Rows are points. Before rounding, the points of a table are all equally far from one centre. They may lie mostly on one side of it. Write the centre, to within rounding.
In the rows, 128 means zero.

Points (7 x 2)
[[172  89]
 [ 94  55]
 [176  96]
 [151  68]
 [158  73]
 [111  54]
 [173  91]]
Centre: [106 133]

Points (12 x 9)
[[143 168  47 145 193 114 163  67 148]
 [153 184 105  92 205 101 158  66 159]
 [151 166 124 164 216 126 124  72 177]
 [110 181  74 133 210 156 128 121 214]
 [141 181  66 178 206 139 157  81 151]
 [132 135 110 148 186  92 116  64 185]
 [113 125  76 166 194 133 109  77 194]
 [170 180  58 150 141 164  89  82 204]
 [138 143  49 189 157 143 141  71 188]
 [151 180 115 120 135 135 197  41 195]
 [140 172  70 170 216 162 173 110 190]
 [101 227  73 128 165 142 146  98 185]]
Centre: [144 140 109 115 142 165 144 120 147]

Points (25 x 20)
[[104 182 106 148 176 141 132 165 134 123  47 184  99 130 106 186 125 122
  175 121]
 [ 94 154 153 139 205 150 107 135 105 104  36 170 109 103 157 141 120 128
  135 158]
 [ 77 156 158 122 170 158 147  92  73 109  33  97 118 141 112 140 141 132
  142 158]
 [ 86 164 156  87 174 132 120 143 119  78  71 134 140 137 172  91 117 131
  169 136]
 [ 91 122 141 136 175  56 131 142 126  85  32 166 110 106 141 159 113 128
  132  99]
 [ 99 159 125 143 197  97 142  94  83  68  45 175 120 135 132 164 121 150
  101  97]
 [ 83 127 125 138 173 159 153 157  96 104  71 140  93 171  81 121 160 105
  158 128]
 [ 83 145 126 133 157  80 105 108  93  75  22 159 111 155  91 159 118 157
  166 105]
 [111 128 166 152 192 104 124 150 111  79  43 143 104 135  87 179 113 101
  104 119]
 [ 59 149 150 148 146 144 156 157 152 105  40 165  98 140 140 119  94 153
  157 116]
 [112 145 136 116 170 111 106 111 114 105  48 180 122 145 139 116 157 123
  100 158]
 [122 184 169 117 181 114 103 133  79 120  59 127 119 124 112 162 167 128
  127 122]
 [ 52 123 147 138 192 103 134 167  99 120  51 155 114 159 115 128  94 169
  143 109]
 [102 130 125  96 186 105 126 110 140  55  34  96  92 128 115 146 164 138
  124 140]
 [ 48 179 144 133 167 134 157  75  73 138  42 135 107 143 114 162 128 125
  137 120]
 [ 36 137 167 127 182  79 118 153 142 147  60 124 138 120 130 164 105 147
  121 160]
 [ 29 143 125  86 204  86 145 120  93 103  81 120 136 142  71 149 130 160
  186 110]
 [141 142 120 133 129 114 199 106  93  85  44  94 112  71 112 172 117 177
  137 122]
 [ 62 114  95 158 187  80 145  87 105  81  62 166 124 174 134 155 114 107
  139 135]
 [ 78 137 151 105 231 166 109 156 117 127  72 152 113 123 104 136 126 131
   97 135]
 [ 70 105 165  93 165  97  77 125 103  97  60 229 115 117 114 165 129 164
  136 128]
 [ 75 127 134  96 174 111 131 130 124 109  63 163 130 179 110 101  72 173
  121  97]
 [ 69 117 135  90 249  97 147 124 124  96 113 157  92 166 109 154 103 185
  169 123]
 [ 67 114 128 115 166 120  81 120  76 124  64 162  71 119  72 170 184 133
  137 172]
 [ 65 163 152 154 176 134 106 144 118 112  34 125 133 130 143 140 110 108
  136 158]]
Centre: [ 85 132 120 103 138 128 135 120 108  94 124 142 105 113 115 175 102 144
 138 143]

Points (31 x 24)
[[ 77 179 207  62  63  80  66 165  88 111 192 109 133 108 123 127 119 130
  163 168 161  81 188  93]
 [137 135 173  54  90  35  81 147  50 157 151 104 175  98 110 123 119  47
  198 192 104 114 156 117]
 [105 193 168  95  81  88  44 115  68 138 178  56 153 123 115  92 114  79
  202 146 119  69 176 127]
 [ 91 139 205 106 109  65  64 157  46 103 179  81 123 105 155 130  82  81
  137 181 123 131 213 137]
 [119 190 180  58  85  57  85 136  96  83 139 102 157 114 155 111 110  87
  189 204 146  78 201  69]
 [110 172 155  83 122  92  73 112  53 136 180  63 157  96 118 141  71  88
  153 187  96  83 197  52]
 [107 170 206 110 104 128  55 133  90 102 178  87 136 131 143 124  99 117
  181 178 121  58 184 117]
 [ 87 130 180 113  94  24  24 173  60 116 167  98 161 124 146 107 129  89
  155 188  88  80 154  90]
 [ 93 193 160 119 117  59  35 175  62  94 129  30 181  90 142 117 111  76
  184 138 136 103 172 102]
 [ 75 163 190 118 100 101  21 111  60 115 153 103 163 113 153  81 100 132
  147 177 134  92 194  57]
 [ 99 191 116 114 116  54  78 160  69 115 165  26 178  91 131 133  75 126
  211 148 153 104 199  77]
 [ 82 197 174  89 113  39  61 113  54 125 164  72 190 101 129 137 107  80
  145 185 106 112 209  81]
 [116 147 187 123  57  56  53 142  70 152 174  79 149  67 128 129  71  94
  140 192 139  76 202 126]
 [ 79 160 137 131  71 105  55 152  51 107 143  90 136 124 159 110  64 113
  179 145 103  71 199  87]
 [ 76 177 195 133 100  61  63 132  45 134 199  63 164 107 139 114 132  84
  163 153 103  81 173  80]
 [142 155 156  64 103  57  78 174  68  89 157 102 134 151 101 121  87 129
  190 207 134 100 214 111]
 [121 147 189  80  74 113 106 202  45 106 135  77 113 110 145  97  99 100
  166 179 137  72 210  98]
 [112 173 149  82  71  44  52 120  40  99 182  56 163 147 115 109 124 106
  161 203 128  83 171 102]
 [101 163 200 114  58  38  48 152  47 103 123  73 140 102 140 162  90 146
  175 171 142  89 155 117]
 [ 85 164 209  68  69  88  43 161  37 122 163  86 182  84 124 118  75 108
  168 151 161  89 179 124]
 [ 63 183 192  86  75  68  64 181  64 118 137  95 131  83 127 100 133 106
  163 203 108  63 158 120]
 [125 163 144  97  51  55  57 158  69  73 155  73 152 115 119 119  88  79
  194 129 109  90 170  99]
 [ 69 155 177 117  94  82  57 147  50 112 131  69 186 116 122 157  73 114
  188 173  95  91 175  73]
 [ 94 120 185  86  59  83  70 161  53  82 125  64 158 106 133 129 104  93
  213 182 148  85 204  83]
 [118 188 149  80 138 113  50  82  79 102 182 100 189 111 139  91 107  85
  188 181 117  91 180 109]
 [126 193 185 105  93  83  72 152  62 105 113  54 161 116 137 134 118  81
  164 187  91  84 203  95]
 [ 93 152 171  63  93  51  40 157  65 118 173  38 146  69 141 121  95 125
  201 159 125 140 209 147]
 [ 94 164 192  85 106  52  52 147  12 102 149 131 118 109 105 120 124 108
  176 185 160  82 140 113]
 [131 183 190  98 105  69  75 165  37 147 128  84 157 145 117 111  95  96
  173 176 137 118 209  57]
 [ 92 174 187  66  85  69  49 150  68 145 159  35 180 155 129  98  94 106
  186 157  93 113 179 102]
 [117 188 148  56  88  99  62 137  33  92 101  96 166 113  98 120  92  81
  174 173 136 103 193  96]]
Centre: [105 117 142  83 130  63 103 130  91 136 129  84 155 103 139 107 122 128
 143 138 145  92 164 115]

Points (30 x 24)
[[ 59 155 124  78  69  97 154  93  98 128 180 135 155 140 164 188  91 112
   63 168 148 143 181 156]
 [160 204 146  84  90  89 131  69  49  69 171 133 152 126  80 151  95 141
   46 172 131 113 131 132]
 [102 212  89 160 105 105 180 106  66  81 185 130 177 113  96 180  69 119
   40 164 139 134 155 134]
 [182 197 104 138  69 110 101  86  42  76 160 174 184 160  44 178 116 120
   78 154 118 136 147 149]
 [ 75 189 150 180  92  85 126 102  63  57 124 109 166  97  73 191 129 134
   39 172 154 162 139 167]
 [ 82 177  95 119  88  78 148  83  56  65 162 178 161 116  76 131 104 131
   29 183 154 123 147 165]
 [ 81 177 177 115  92 145 192  78  93 107 163 152 137 145  91 184 121 128
   36 121 112 122 138 184]
 [131 166 134 163  65 151  52  93 103  51 134 173 118 164 109 145  98 148
   51 197 140 122 220 136]
 [ 90 180 142  81  89 144 190  70  87  81 119 111 146 200  76 185 118 111
   21 147 153 139 151 126]
 [156 158 124 199  55  40  80 121  87  36 137 129 178  94  45 146 127 134
   72 151 124 136 182  91]
 [190 183 126 137 107  64 156 132  99 132 148 112 110 171 104 145  74  84
   18 156 146 162 155 103]
 [171 141 136  91  94 119 131  83  73 106 141 155 126 175  44 166  53  42
   31 174 118 106 127 151]
 [100 187 168 152 120  92 104  76 108 115 129 141 216 127  99 124 100  88
   12 135  83  87 194 135]
 [119 216 114 139  68 106 125  92 103  77 211 172 138 198  74 197  84 110
   93 130  92 105 144 118]
 [ 79 163 157 111  85  32 120 123  54  60 146 100 167 174  87 117 124 121
   27 135 120 112 185 176]
 [101 161 123 159 100  55 126  80  68  97 159 196 152 152 100 165  91  72
   15 153 147  84 147 132]
 [112 198 151 127  58  89  96 108  99 113 118 117 229 144  66 134 104  91
   12 155 136  85 186 132]
 [101 217 136 130  56  90 150  98  32  56 146 123 177 188 102 134 131  93
   92 132 106 170 189 177]
 [103 131 151 152 156  64 146 148 141  87 194 179 192 163  82 157  74  93
   69 179 122  82 122 158]
 [157 158  77 114  63 156 161 136  90  68  96  87 187 128  64 225  63   7
   80 176 117 102 164 169]
 [128 215  81 118 120  88 104 106  83 115 143 158 146 211  99 210  83  87
   57 143 148  99 164 141]
 [128 193 132 128 144  54 139  99  68  63 201 116 114 134 102 153 109 122
   60 119 156  79 109 168]
 [109 210 130 120 110  48 129 104 163 161 129 162 117 145  81  94  78  62
   68 170 153 103 148 165]
 [149 219 111 135 108 152 163 143  79 146 141 142 145 161  71 162  65 145
   61 133 122 129 140 141]
 [107 213 104 151 124  97 109  63  79 125  93 178 199 147 126 135  94 127
   49 180 125  92 196 154]
 [ 85 153 137 102 133  80 168 142 139  87 171 126 106 178  79 173  78  71
   44 153 162 156 120 107]
 [ 98 188 100 146 145 129 113  99  75  51 139 164 160 178  83 158  36 117
   33 158 133 116 187 137]
 [123 223 132 142 112 114 166 113 131 111 162 191 195 189  96 119 149 114
   56 170 101 146 164 156]
 [110 218 134 119 107 115  72 113  74  74 152  81 169 161 117 128  99 107
   35 111 150 112 184 108]
 [113 196 131 110  51 135 160 108  88  34 147 160 190 108  92 139  35  66
   44 152 135  87 160 127]]
Centre: [135 129 102 149  81 105 138  96 142  73 108 104 145 147 108 141 113 100
 103 148 112 109 147 155]

Points (30 x 24)
[[ 98 175  68 180  64 195 165 180  81 140 122 112 117 175 190 107 123 124
   75  91  70 180 110 159]
 [122 160 140 216 116 179 183 136  71 194 139 131 115 144 145 158  80 121
   67 115  87 169 136 107]
 [110 173  91 183 122 217 175 176 108 138 119 143 128 216 160 136 129 161
  140 120  55 159 145 171]
 [101 163  78 183 129 226 168 146  94 147 103 133  99 172 179 157 113 124
  102 149  83 198  97 162]
 [104 153  98 171 116 200 198 154  43 161 129 128  78 192 156 180  86  92
  107 118  63 196 147 144]
 [126 153  84 216 110 207 160 147  90 170 104 116 113 149 167 143 146 119
  117 149 125 160 125 137]
 [ 44 151 101 164 106 171 194 151  68 192  86 131 135 185 137 149 121 128
   88  99 120 181 104 109]
 [112 179  98 182 119 196 117 170  66 157 105 108 164 191 159 194  91 133
  138 103 110 172 128 119]
 [ 83 131  67 197 137 209 184 166  76 123  96 115 149 185 168 148 149 151
  128 154  75 162 144 156]
 [ 92 138 108 192 100 149 156 140  50 138 133  90 121 208 140 194  97 121
  114 106  74 199 169 175]
 [108 130  62 159 119 212 185 111  74 144 100 127 130 202 174 137 143 112
  104 145  97 181 126 156]
 [141 166  77 195 154 197 207 180  68 171 126 105 104 178 157 128  99 137
   64 154 103 162 114 145]
 [ 86 124  43 180 132 185 185 176  54 146  91 106  84 155 175 165 100 157
  111 146  93 151 142 124]
 [ 87 150  67 206 166 202 167 179  78 147  95 111 123 182 153 173 118 114
  136 117 103 179 125 122]
 [109 197  97 174  96 161 183 152  36 150  73 135 147 175 206 116 144 145
  110 121  73 128 109 143]
 [ 80 122 166  97  96 135 161 139  51 157 106 138 124 165 142 132 126  76
  105  97 105 190 156 103]
 [ 92 123  69 205  99 170 145 144  67 164 125  88 147 178 161 129 134 138
   62 138  73 195 140 140]
 [ 77 195 107 209 109 145 149 130  70 200 134 104 150 190 186 156 126 140
   99 119  78 176 139 154]
 [ 93 145  62 160 109 174 164 157  82 160 152 124 107 222 184 140 155  77
  106 152  54 177  90 138]
 [125 145  83 195 127 165 167 149  63 136 109 127 149 201 188 135 176  94
   67 153 108 192 102 127]
 [126 174 100 178  93 166 161 146  42 141 129 134 130 152 186 126  48 113
   76 133  86 192 140 103]
 [ 81 179 111 194 119 164 211 123  70 161 102 109 134 176 119 159 128 102
   91 150  68 148 181 146]
 [ 65 122 123 170 153 182 170 118  83 152 119  99 142 207 174 163 175 139
  122 108  63 181 131 138]
 [124 154 103 166 113 152 160 181  60 154  93 102 138 204 187 149 105  59
   52 113  63 187 131 165]
 [ 69 130  68 185  97 155 211 177  73 122 116 132 141 166 187 187 148  93
   84 140  55 188 122 114]
 [ 89 114 104 181  62 177 175 128  18 164 131 163 125 190 155 132 109 127
   99 117  77 179 144 146]
 [ 50 142 109 159  95 152 249 120  77 132 110 100 113 155 141 122 130 120
   90 119  83 139 115 160]
 [102 146  76 214 146 180 203 142 103 171 144 169 124 176 189 133 136 113
   77 130  66 139 134  97]
 [ 87 134  33 176 130 198 180 181 125 154  99 146 132 146 135 115 104 106
   86 134 109 151 135 159]
 [ 65 124  74 159  76 198 183 177  99 123 112 115 116 181 179 135 119  67
  103 145  91 147 157 116]]
Centre: [100 152 110 137 131 146 154 170  75 130 147 140 125 160 153 156 127 127
  88 119  96 138 130 147]

Points (31 x 24)
[[147  86 121 114  79 105 124 162 129 123  84  93 102 100 140 163 117  57
  171 123 143 167 226  29]
 [111 121 114 109  80  81 113 137  81 138 104  88 107  85 124 174 107  95
  149 133 142 102 185   7]
 [125 112 138 117  95  89 126 152 107 150 100 101  97 104 112 166  92  57
  160 169 160 163 181  50]
 [111 110  84 132  95  88 128 139 104 111 100  93 120 117 155 167  74 106
  183 150 141 142 216  24]
 [151  96 136 113 102  92 146 187  64 179  89  99  63 123 173 113 106 105
  180 134 131 152 212  43]
 [ 97 121 103 108  81 105 144 193  84 148 100  89  89 107 136 146  73  50
  149 149 159 152 183  46]
 [148  89 100  93  51  77 117 150  90 130  79  98  87  89 138 137 130  92
  158 163 151 113 199  26]
 [154  94 115 123  70 119 123 165  77 127  75  70  98  92 169 147 108  77
  156 144 122 157 229  37]
 [106 124  79 117 109 128 139 155  85  97 131 104  90 103 142 139  70  88
  156 182 144 134 215  52]
 [108 139 144 138  92 100 161 152 129 183  90 103  86 112 194 117 106 106
  179 177 152 159 205  73]
 [128 130 102 136  83 100 117 177  76 165 130  99  94  84 160 163 108  79
  167 169 131 137 229  45]
 [ 86 108 114 139  92 101 103 151 106 158 120  93  97  58 113 153 120  61
  171 131 119 153 195  40]
 [120  95  88 121  74 107 140 136  78 185 118  99 131  72 155 150  75  68
  185  99 132 175 150  52]
 [104 121 140 132 100 110 178 155 106 157  50  86  88 129 149 157  90 106
  159 144 139 127 188  21]
 [125 104 145 132  83 152 130 142  93 120  91 121  94 109 175 189  84 114
  190 149 163 146 180  32]
 [ 96 129 111 112  78  99  96 134  78 159 118  78  84 123 131 123 110  87
  141 155 120 106 225  78]
 [113  93 114 135  93 118  95 141  94 121 113 109 116  86 162 170  83  51
  132 165 168 173 200  79]
 [142 153 157 140  86 116 142 148  88 177 121  96 110 108 160 144 124  82
  112 143 134 151 229  38]
 [125 126 130 147 127  96 154 160  93 130 124  84  91  54 164 144  84  84
  130 135 132 133 229  24]
 [101 147 112 116 100 121 151 168  89 165  83  87  96  84 114 143  91 104
  146 132 127 156 196  28]
 [ 81 124 168 157  85  97 133 122  99 142 115  74 130 108 140 148  88  62
  161 143 136 155 169  47]
 [147  94 113 134 104 108 115 148 126 163 116  91  66  85 151 169  99 101
  179 122 173 135 186  27]
 [143 128 108 111 133 121 158 163  99 167 100  60 126 102 168 140 137  85
  104 146 173 167 197  61]
 [143 125 138  86  59 124 144 176  92 135  81  83 122  87 119 129 131 119
  151 139 123 147 218  36]
 [118  72 149 141  93 124 177 195 119 139 129 108 139 107 142 150 132  76
  176 163 141 180 217  65]
 [148 123 103 103  96 118 137 166 122 142  91  55 125 105 149 181  84  75
  135 160 145 126 193  57]
 [133 108  96 144  44 143 141 174 117 140  99  55 107  98 162 138 113  82
  170 173 139 164 172  60]
 [ 90 119 135 138 112 122 101 116 121 112  86  91  86 116 155 134  86 119
  166 124 137 168 196  33]
 [136  93 109  97 103 129 125 170 102 151  95 143 110  66 132 173  86  76
  173 172 114 128 190  29]
 [116 102  79  87  74  85 156 169  95 172 101  93 125  90 129 155  98  98
  158 162 143 129 186  32]
 [102  91  70 120 103 103 128 194  84 155 107  97 114  87 169 105  89  69
  144 186 147 143 210  91]]
Centre: [128 111 113 133 100 105 150 156 104 118 108 137 113 106 170 129 134  94
 146 109 120 119 158  94]

Points (29 x 24)
[[ 49 222 146 152  56 138 162 117 146  72 177 131  93  43 127 130 127  36
  190  90 149  93 100 137]
 [ 83 224 151 142  95 117 142 127 110  51 185  84 122  94 136 128 125  53
  224 116 120  92  85 148]
 [ 80 221 195 175  81 128 218 142 107  82 135  82 100  99 159 100 158  53
  152 116 187 102 135 133]
 [ 71 197 162 186  64 134 152 146 119  58 169 138  66  92 126  99 107  66
  156 102 181 112  98 163]
 [ 62 210 197 172  65 136 152 104 119  36 209 109  93  49 138 108 167  74
  104  92 124 106 152 157]
 [ 89 149 172 208  99 139 196 132  78  71 182 101 118  87 162  88 152  32
  161  93 173 112 112 185]
 [ 47 164 183 158  83 164 157 160  74  54 172  90  47  86 165 118 170 107
  169 156 139 114 148 178]
 [ 80 171 123 183 119 132 215 163  98  66 217  78 139  58 136 114 137  84
  223 118 122 109  73 152]
 [112 168 161 178  94 151 204 141 104  61 161  73  98  62 144  68 123  40
  179 133 117  66  79 154]
 [ 99 184 153 145 122 106 198 123  89  50 184  90  76  67 145  88 171  15
  186 127 118  77 102 125]
 [ 86 179 167 197  75 124 166 144 110  40 200 121  97  90 174 134 125  43
  150  72 127 127 124 151]
 [162 166 129 191  97 112 212 137 107  72 224 129 127  89 175 118 123  53
  119 133 134 112 109 202]
 [ 71 159 156 186  54 132 185 150 125  83 182  98 108  98 205  78 162  62
  156  87 173 119  89 132]
 [114 215 151 184 104 132 168 142  99  12 187 105  47  62 137  70 136  69
  165 146 128 120 135 174]
 [105 234 176 196  71 147 178 136  98  72 128 125  81  57 109 125 184  78
  185  84 156  57 139 162]
 [ 83 166 165 226 118 107 163 145  85  16 195 134 100  77 121  96 144  58
  152 141 124  88 119 162]
 [ 75 203 183 151 103 127 132 182 123  55 179 122 116 104 152  94 106  80
  139 116 152  93  85 131]
 [ 63 187 162 156  65  97 167 142  80  51 158 146  71  90 123  99 190  54
  182 131 170  86 144 176]
 [ 67 162 183 176  61 166 191 131  86  79 173 115  86  50 105 122 154  51
  189 116 155 108 139 168]
 [ 80 169 143 157  62 161 160 125 101  42 181 134  57  52  82 127 149  53
  166 103 118  79 142 149]
 [111 147 133 151  58  67 186 165  92  51 133 139  93 115 153 111 159  24
  150  85 100 144 126 144]
 [ 35 151 160 163  74 117 215 151 107  38 166  92  93  62 170  93 153  67
  171 127 122  82  69 156]
 [ 63 193 184 167  77  94 162 128 107  58 150 124  40  56 109 140 166  79
  177  80 139 111  70 172]
 [110 199 179 168  87 115 207 169 134  44 190 102  63  63 162 134 187  87
  149 120 151  99  88 150]
 [105 162 171 186  89 110 185 130  83  74 215  87  91  84 138 117  99 127
  190 112 180 111 118 186]
 [103 204 185 191  85 126 186 116 125  74 216 136  95  47 124 159 168  63
  196 115 147  95 126 154]
 [ 97 142 106 131  73  87 167 115 110  38 232 101  56  70 142 122 172  81
  144  93 136 102  92 127]
 [131 144 182 174  99  79 175 162  88 129 183  94  71  97  86 150 175  49
  153 123 122  84 131 145]
 [ 65 163 184 144 109 111 228 152 115  41 160  89  77  82 140 119 168  49
  160  98 174  82 161 179]]
Centre: [ 85 168 100 160 138 108 160 105 145 121 123 111 115  62 148 108 159 121
 139 120 106 119 146 168]

Points (31 x 24)
[[161 191  91 136 134  90  93 186  86 139 129 104  82 152 227 135 151 121
   89 138 144 142 117 118]
 [194 140 103  88 128 180 121 217 178 137  90  93  70 129 107  88 104 178
  121 136  59 160  88 188]
 [245 114 132 140  74 120  83 184 122 100 109 154 118  74 202 118 101 207
  153 143  98 156 187 122]
 [224  84  84 156 149 172  71 214 167 114 103 145  52 128 163 138 140 194
  168 148 121 140 126 193]
 [208 183 103 133 142 219  91 182 186 103 109  90  60 130 205  99 207 177
  147 125 152 166  91 161]
 [193 126 127 131  55 155  43 188 130  68 123 128 102 146 186 115 127  87
  126 164 101 141 160  82]
 [248  89  85 105 107 127 106 201 152  75  79  95  45 123 219 139 151 187
  129  77  88 134 117 155]
 [200 144 104 128  79 127 102 160 108  98  91  98  90 131 185  76 143 169
  166 182  35 146 139 147]
 [189  88 102 194  74 112  45 181 138 141 139  87  42 123 191 110 135 162
  182 104 142 192 118 117]
 [159 128  85 110  90 160  99 202 146  83 142 128  62 134 226 173 146 163
  150 175  92 196 152 121]
 [192 115  94 131 154 158  85 204 106  82 145 109  93 152 166 117 166 174
  105  92  55 101 142 163]
 [198  83  59 171 126 139  97 188 111  98  70 107  91 149 189 149 146 135
  199 167  75 209 125 109]
 [189  93 123 182 107 113 108 162 134  66 107  86  55 124 164 151  94 219
  167 123 120 144 117 149]
 [229 157 141 157 102 172  88 184 169 117 115  39  45 113 196  91 134 196
   92 138 114 171 142 164]
 [153 177  66 140  87 117  60 196 135  94 101 107  51 101 202 117 142 152
  137 167  94 142 122 187]
 [175 139 105 181 149  95  93 170 185 115 113 107  29  88 215 207 137 142
  165 127 132 206 119 141]
 [221 121 121 142 131 152  82 157 133  65 139 113  52 158 218 140 151 134
  131 140  81 138  93 145]
 [193  75  63 109 105  93  98 141 153 147 133 137  33 178 179 120 176 169
   98 170 115 202 170 140]
 [154 112 120 148  27 141  31 194 118 142 142  98  54 103 133  96 155 109
  115  79  94 193 126 186]
 [214 144 105 122  80 137  32 199 123 115  63  96 108 136 222 150 100 107
  132 129 161 136 104 197]
 [224 142 130 153 103 147 109 176 146 126 128 140 113 123 245 112 137 216
   91 134  74 134 151 173]
 [179 116  49 167  96 122  69 171 134  83 130  67  71 127 222  80 155 121
   92  96 116 174 108 116]
 [227 195 113 115 126 151  68 138 135  98 130 119  69 109 201 145 101 222
  144 133 153 147 134 180]
 [162 156  76  90 127 146 165 170 127 132 116  99  53  71 170  86 107 166
  135 156 151 145 133 131]
 [180 149  74 134 100 143  70 158 134 109  91 101  68 179 202  92 166 227
  129 145 121 111 138 121]
 [195 142 124 147  80 161  55 156 106  98 134  96  57 110 177 117 111 123
  139 134 141 249  79 183]
 [199 103 114 116 159 165 102 184 144  82 119  70  67 106 185 102 130 149
  144 166 130 130 116 150]
 [169 107 147 131 144  96 115 126 103  62  83 145  66 111 197 120  95 148
  152 145 128 152 142 152]
 [183 141 138 206  40 105 105 189 115  53 108 115 127 117 165  78 134 148
  146 110 123 103 150  92]
 [204  87  97 167  95  97 136 169 150  78 118  61  92  69 187 133 144 170
  166 158  65 178 129 157]
 [173  49  89 188 123  97  72 196 175 142  96 108  59 114 195 118 122 115
  144 101  91 243 141 154]]
Centre: [201 155 105 139  96 130 117 163 167 125  90 125 118 140 132 139 160 133
 135  86 130 186 157 149]
